Each wall is flat, endless, passes through zero and stands at right angles to its row. A trip goes straight from one point to another. List the walls that it crosses, first one first.

Walls:
(1): [-3.5  9.7  9.4]
(2): [-10.6   1.6  -8.1]
(3): [-9.6 12.9 -8.2]
(4): [-26.2   7.5  42.5]
(5): [  9.3   4.5 -14.1]
Trips:
[ -3.8 -29.2  19.9] to [-28.9  10.1 -16.8] => 2, 3, 1, 5
[ 23.8   5.1 -12.6] to [-28.4   8.1 -33.3] => 3, 2
[23.7  0.9  9.9] to [ -3.8  -9.3 -18.5] => 1, 2, 3
[-31.1  21.2  -1.5] to [  4.4 -31.7  25.2] => 3, 2, 1
[  5.5 -11.3 -34.3] to [ -7.2 -10.8  13.3] => 3, 5, 4, 2, 1
[-14.0  -1.1 -15.7] to [ -6.9  -2.4 -19.8] => none
[-16.9   3.3 -36.4] to [  5.6 -14.5  -2.7] => 3, 2
[ -2.7  -5.0 -11.1] to [  5.8  30.8 -20.4] => 1
[-24.3  37.7  -9.1] to [-31.5   3.4  24.3] => 5
[-21.2  30.8  -3.0] to [ 25.7 -28.9  15.3] => 2, 3, 1, 4

Walls:
(1): [-18.5  29.3  22.6  29.7 -29.4   2.3   2.1  -7.3]
(2): [ 26.6  14.0 -37.9   2.5  56.9 -35.5  -9.1  39.5]
(3): [ -9.6   8.6  20.6 -14.2 -35.4 -22.2  23.7   7.6]
(4): [-14.2 -13.4  -7.3 -11.5  19.2  12.3   7.2  10.9]
(5): [  9.6   0.4   8.9 -13.2   6.3 -23.4 -17.9  -0.5]
(6): [  9.9 -10.5 -39.7  44.6   7.8 -15.3  -9.4   8.9]
(7): [-25.3  14.1  11.1  15.3  -5.2  -0.8 -10.0  -4.7]
(8): [ -8.0   8.2  -3.5 -13.8   5.6  19.4  -8.6  28.2]
Trips:
[ 32.1 -10.2   3.4  27.9 -30.5  45.2 -16.4 -16.6] to [-46.4  -6.6 -10.1 -13.8   3.6  -1.3  20.8 -14.2] => 7, 6, 4, 3
[  4.5 -25.2  29.3  -1.0   5.3   8.4 -16.8  10.3] to [-28.4 -11.6  -5.8  -1.8  41.4   1.3 -30.9  23.5] => 7, 2, 6
[  4.2  22.0   0.3 -17.2  10.2   1.5 -16.4  28.7] to [  0.5 -16.9   2.4 -19.0 -20.7 -30.4  35.2  -1.6] => 3, 8, 4, 2
[ 21.6 -11.2  34.2   4.4 -11.2  -8.8  34.8  15.5] to [-25.8   9.3 -25.9 -19.4  13.3 -26.7   5.8   1.1] => 5, 2, 1, 4, 8, 6, 7

Walls:
(1): [ 15.9  20.5   1.1 -21.9   0.4  -3.9   2.8  -8.0 -10.3  35.2  -7.6]
(2): [  7.6   0.9 -23.6  12.9 -42.6 -12.5   2.0   1.9  10.9  32.9  23.5]
(3): [ 13.2  15.9  -7.1 -19.2  -3.0   7.4  17.1   1.8 -18.0 -20.2  20.7]
(4): [ 18.4  -1.5   8.8  10.9  -7.7  -1.5 -22.4  -7.7 -21.5   9.2  17.4]
(5): [ 18.2  40.4 -11.6  22.0   8.1   1.1  22.3 -12.7  24.9  28.1 -16.1]
Trips:
[ -1.5  10.4 -15.5 -12.7 -28.3   1.3   1.7 -21.6 -25.3  32.5   1.6] to [ 13.0  -4.6  12.7 -21.8  11.9 -45.1 -35.0  -8.8  -3.1  -5.9 -14.4] => 5, 3, 2
[-22.1 -28.2  10.2  15.4 -12.6   4.5  10.4  22.8   6.8 -23.5  29.8] to [-19.9  11.9 -23.2   2.2  38.8  20.6 -13.9 -12.2  -5.8  -1.0  10.7] => 2, 5
[-19.5   1.1  -0.8 -19.7   4.1   2.4 -19.7   2.7  -3.5  -7.5  20.6] to [ -0.9  10.0  18.8   7.8 -32.5 -24.5  37.5 -26.6   7.6 -10.6 -23.6] => 4, 2, 5, 1, 3
[  8.2 -14.3 -22.0 -23.6   4.6 -40.2  -0.3 -21.6  21.8  -2.4   7.9] to [-24.5 -14.0 -11.6   6.5  -0.8   5.1   5.3 -24.4 -41.7 -35.9  -7.3] => 3, 1, 2, 4

Walls:
(1): [ 19.6  11.3   6.2  -0.4  39.9 -22.4  20.2  38.3  -2.5  -4.4  -9.6 -15.5
 -34.4 -12.7  23.5   9.3 -19.8  -1.3]
(2): [ 32.0   2.3 -13.0 -12.3  13.2  -8.1 -12.0  -2.7  11.7  27.0  16.4   3.3
  -9.7  45.2   9.2 -21.3 -11.0  20.2]
(3): [ -5.7 -16.4 -22.4 -12.3  -0.3 -26.0  39.0  -0.7   4.8  21.0 -13.7 -17.7
  13.0 -32.5  -2.1 -15.2   9.9   8.7]
(4): [  7.7  12.5  19.1 -27.1  -1.1   1.7 -17.2  14.6  22.0 -23.0  -7.4   2.5
   6.5  -4.6 -15.6  34.4  -3.8 -22.4]
(5): [  2.3  29.0   6.8  -0.6  -7.4 -16.2  12.7  26.7 -40.3  25.6 -28.2 -11.0
  -0.8 -43.3  -2.2   6.9  17.7  10.0]
(6): [-25.4 -17.7 -39.4 -34.1   2.2 -20.2  11.1 -25.5  -3.6 -10.2   1.0 -13.7
 -13.6  13.9 -15.9   3.5  39.0  -6.5]
(7): [  4.3 -20.4  -3.7  -4.4  18.3 -19.5 -39.2 -15.1  43.7  29.1   0.3  12.6
   7.8 -11.2   3.4   2.2 -34.3 -22.7]
(8): [ 50.3  26.7  15.3   7.0  21.9 -17.2 -11.9  14.2 -18.7   2.2   7.5   6.2
 -12.3  -0.5  12.4  10.1   9.5  40.8]
Trips:
[ 12.8  -0.6 -21.5  22.2  -6.5 -25.1  16.2  -3.4  -1.6  12.3  16.7  -8.3
  -7.4 -19.1   4.1   4.7  13.0  13.1] to [-22.5 -17.1 -18.7  -6.8 -27.5  10.5  -8.6  -3.2  -5.8  23.4  25.4   8.4
   2.4  -7.8  37.9  -1.4 -44.7   1.0] => 7, 6, 8, 1, 5
[-16.6   1.3   9.9  15.2  -7.5  17.9  15.9  -5.3  11.0   5.9  12.4 -13.2
  43.2  -5.9  -6.3   3.0 -37.9  24.4] to [ -2.5 -11.6 -25.1  16.4  17.2   2.8  13.0  -3.1   9.7  35.6  27.6  12.2
   4.0  29.8 -24.6 -10.7 -14.9  17.0] => 2, 6
[ 36.5 -15.3  -3.3 -22.1   6.4  -2.6  12.7  13.7  19.4  13.9  -3.1  12.1
   4.9  22.2 -12.4 -12.5  39.5   9.2] to [  6.8   7.8  -1.7   9.2 -26.9  38.9  -4.3 -15.5  -2.1  -4.3   7.8  -8.8
   9.7  10.2 -31.5   0.5  -3.9 -20.4] => 3, 8, 2, 6
[-12.6  23.9  -5.4   0.5  24.5 -15.2 -27.6  -8.8  12.4 -16.8  16.6   0.6
  10.6 -30.2 -13.0  14.2 -15.1  -3.6] to [ -4.5  -8.8   0.9   2.8 -38.8   0.2  31.5 -16.1  19.3  20.2 -18.8  25.9
 -19.0   0.5  37.3   2.0 -44.3  -5.3] => 8, 3, 4, 2
[  7.9   0.2  15.1  11.7 -25.6   4.7  36.3  -2.7 -14.0  -2.2 -16.3  -1.6
  19.8  27.0  30.6  -0.3  -4.0   7.9] to [ 40.6 -35.4  17.7   1.5  14.9 -18.5   1.2   0.4  30.6  -4.1   6.6  13.3
   2.7  -6.3  23.1  -2.7   4.4  15.8] => 1, 5, 7, 4
[ -6.0 -21.2 -17.1  22.4  21.9 -36.5  -6.2  -8.6 -10.4   5.2 -14.7  11.3
 -13.3 -27.8 -17.4   9.4 -25.3  17.5] to [-15.6  17.2  -2.4 -10.0 -28.4  12.2 -10.9   3.1  15.2 -11.2  15.9 -10.2
   1.8   1.0  14.1  32.8 -18.7  -4.9] => 6, 4, 8, 3, 5, 1
